Every row gives one point. The points of each table are mixes of a few directions, plus a little noise. Count the directions of each table, and those that both share. Where both have some left over, give the other angles between the two spaces (their principal angles), to ten degrees, smallest first.

First (4 x 3)
[0.04 0.01 -0.04]
[0.93 0.05 -0.39]
[-0.03 0.00 -0.01]
[-0.94 -0.05 0.40]
Second (5 x 3)
[0.14 0.14 0.27]
[0.52 -0.96 0.16]
[-0.54 0.22 -0.63]
[0.14 0.34 0.39]
[-0.25 0.25 -0.19]
Directions: first 1, second 2, shared 0; angles 70

First (7 x 6)
[0.45 0.24 -0.07 -0.61 -0.37 0.05]
[-0.19 0.21 -0.08 0.16 -1.27 0.07]
[0.14 -0.19 0.32 -0.04 0.39 0.17]
[-0.17 -0.06 0.08 0.23 -0.18 0.06]
[0.45 -0.29 0.60 -0.34 0.83 0.33]
[-0.87 -0.04 -0.64 0.90 0.31 -0.54]
[0.18 0.12 -0.23 -0.29 0.28 -0.15]
Second (6 x 6)
[0.41 0.11 0.99 0.52 0.35 -0.35]
[-0.25 0.37 -0.25 0.12 0.13 0.36]
[-0.68 0.73 -0.21 0.21 0.25 0.60]
[-0.25 -0.28 0.05 -0.34 -0.18 -0.17]
[0.82 -0.60 0.07 -0.07 -0.19 -0.49]
[-0.02 -0.35 -0.63 -0.45 -0.34 0.04]
Directions: first 3, second 3, shared 0; angles 50, 70, 80

First (9 x 9)
[0.12 0.25 -0.67 0.22 -0.21 -0.04 -0.17 0.54 -0.15]
[-0.07 -0.53 0.59 0.19 0.22 -0.04 -0.33 -0.40 0.80]
[-0.06 0.45 -0.42 -0.16 -0.18 0.16 0.40 0.38 -0.78]
[-0.43 -0.14 -0.47 0.96 -0.23 0.52 -0.33 1.51 0.38]
[0.17 -0.40 0.54 -0.07 0.26 -0.28 -0.32 -0.79 0.64]
[-0.14 0.01 0.48 -0.47 0.09 0.07 0.45 -0.54 -0.31]
[0.21 -0.16 0.24 -0.17 0.16 -0.24 -0.16 -0.60 0.27]
[-0.20 0.14 0.36 -0.45 0.01 0.18 0.57 -0.27 -0.53]
[0.38 0.38 -0.70 -0.10 -0.15 -0.25 -0.15 0.14 -0.29]
Second (7 x 9)
[0.63 0.30 -0.57 -0.08 0.05 -0.25 -0.23 0.16 0.01]
[-0.15 -0.24 0.26 0.32 0.19 0.59 0.14 0.75 0.32]
[0.09 0.01 0.00 0.06 0.04 0.09 -0.02 0.20 0.09]
[0.42 0.34 -0.49 -0.24 -0.11 -0.60 -0.23 -0.51 -0.23]
[-1.14 -0.44 1.01 -0.07 -0.28 0.12 0.39 -0.80 -0.23]
[-0.73 -0.38 0.70 0.15 0.01 0.43 0.28 0.00 0.05]
[0.91 0.46 -0.87 -0.14 0.08 -0.39 -0.34 0.18 0.00]
Directions: first 3, second 2, shared 1; angles 40

First (8 x 11)
[-0.19 -1.09 0.32 0.28 -0.20 -0.07 0.35 -0.18 0.95 -0.80 -0.16]
[0.02 0.14 -0.04 -0.02 0.01 0.00 -0.04 0.03 -0.11 0.09 0.01]
[0.14 0.86 -0.28 -0.23 0.12 0.07 -0.30 0.16 -0.77 0.62 0.17]
[0.02 0.11 -0.05 -0.03 0.00 -0.01 -0.03 0.03 -0.09 0.08 0.01]
[-0.07 -0.48 0.13 0.13 -0.05 -0.03 0.13 -0.07 0.41 -0.35 -0.06]
[0.18 1.12 -0.33 -0.27 0.15 0.08 -0.34 0.19 -0.99 0.85 0.17]
[0.11 0.68 -0.21 -0.19 0.11 0.05 -0.19 0.12 -0.58 0.50 0.11]
[-0.22 -1.29 0.36 0.34 -0.23 -0.06 0.40 -0.21 1.16 -0.96 -0.20]
Second (11 x 11)
[-0.43 0.27 0.35 0.51 0.56 -0.42 0.29 0.07 -0.46 0.67 0.22]
[-0.15 0.33 -0.29 -0.09 0.16 0.07 -0.22 -0.06 0.37 0.17 -0.17]
[0.89 -0.57 0.08 -0.83 -0.75 0.31 -0.06 0.51 -0.47 -0.51 0.39]
[0.55 -0.57 0.22 -0.37 -0.40 0.38 0.16 0.60 0.16 -0.25 0.29]
[0.08 0.47 -0.61 0.15 -0.39 0.75 -0.31 -0.63 0.67 -0.53 -0.76]
[-0.23 -0.60 0.69 0.56 0.37 0.13 0.69 0.74 0.82 0.38 0.31]
[-0.04 0.23 -0.18 -0.25 0.05 -0.35 -0.26 -0.20 -0.49 0.06 0.04]
[0.07 0.71 -0.50 -0.62 0.05 -0.40 -0.60 -0.26 -0.90 0.28 0.04]
[-0.19 -0.34 0.43 0.63 0.04 0.00 0.43 -0.13 0.03 -0.15 -0.03]
[-0.69 0.14 -0.17 0.25 0.43 -0.80 -0.20 -0.78 -0.07 -0.01 -0.27]
[0.12 -0.10 -0.01 0.02 -0.14 0.31 0.06 0.11 0.37 -0.11 -0.07]
Directions: first 1, second 5, shared 1

First (10 x 14)
[-1.57 0.33 -0.19 0.80 -0.24 0.79 -0.18 -0.24 -0.07 -0.42 -0.62 0.11 -0.03 0.41]
[-0.50 -0.35 0.70 -0.45 0.12 0.08 -0.46 -0.06 -0.27 -0.16 0.65 -0.57 0.70 -0.26]
[1.04 0.09 -0.38 -0.03 0.05 -0.42 0.41 0.16 0.22 0.31 -0.17 0.35 -0.48 -0.02]
[-0.94 0.13 -0.02 0.38 -0.13 0.44 -0.17 -0.15 -0.08 -0.26 -0.26 -0.05 0.11 0.21]
[0.64 -0.20 0.17 -0.40 0.12 -0.32 0.00 0.08 0.00 0.16 0.33 -0.11 0.08 -0.22]
[-0.22 -0.01 0.07 0.03 -0.01 0.09 -0.07 -0.03 -0.05 -0.08 0.04 -0.07 0.08 -0.01]
[0.67 -0.20 0.19 -0.42 0.13 -0.36 0.01 0.09 -0.01 0.19 0.37 -0.13 0.10 -0.21]
[1.76 -0.43 0.30 -0.96 0.29 -0.90 0.17 0.27 0.05 0.47 0.77 -0.14 0.10 -0.48]
[-0.06 0.47 -0.71 0.68 -0.21 0.21 0.39 -0.04 0.23 0.00 -0.83 0.56 -0.65 0.39]
[-0.80 0.15 -0.09 0.35 -0.11 0.42 -0.10 -0.15 -0.06 -0.23 -0.28 0.02 0.00 0.20]
Second (11 x 14)
[1.07 0.19 -0.61 0.02 -0.19 -0.39 0.46 0.17 0.15 0.29 -0.42 0.57 -0.48 0.00]
[-0.05 0.04 -0.06 0.11 0.05 0.04 0.05 -0.01 0.04 -0.01 -0.07 0.02 -0.11 0.05]
[0.52 0.31 -0.52 0.31 -0.02 -0.10 0.41 0.07 0.25 0.16 -0.46 0.42 -0.58 0.20]
[0.34 0.12 -0.26 0.14 -0.02 -0.10 0.21 0.05 0.11 0.10 -0.23 0.21 -0.25 0.07]
[0.21 -0.39 0.38 -0.78 -0.16 -0.29 -0.31 0.06 -0.32 0.00 0.49 -0.28 0.70 -0.43]
[0.93 0.33 -0.75 0.31 -0.11 -0.27 0.58 0.14 0.30 0.29 -0.62 0.65 -0.77 0.20]
[-0.04 -0.19 0.20 -0.29 -0.03 -0.04 -0.15 0.00 -0.14 -0.04 0.18 -0.17 0.28 -0.16]
[-0.30 -0.30 0.49 -0.44 -0.04 0.00 -0.38 -0.03 -0.27 -0.13 0.43 -0.37 0.59 -0.27]
[0.15 0.38 -0.49 0.65 0.10 0.12 0.39 -0.02 0.33 0.10 -0.54 0.37 -0.72 0.36]
[-1.19 -0.11 0.60 0.17 0.23 0.53 -0.44 -0.20 -0.12 -0.31 0.36 -0.53 0.39 0.07]
[-1.64 -0.38 1.10 -0.16 0.26 0.59 -0.81 -0.26 -0.36 -0.44 0.75 -0.93 0.94 -0.13]
Directions: first 2, second 2, shared 1; angles 30
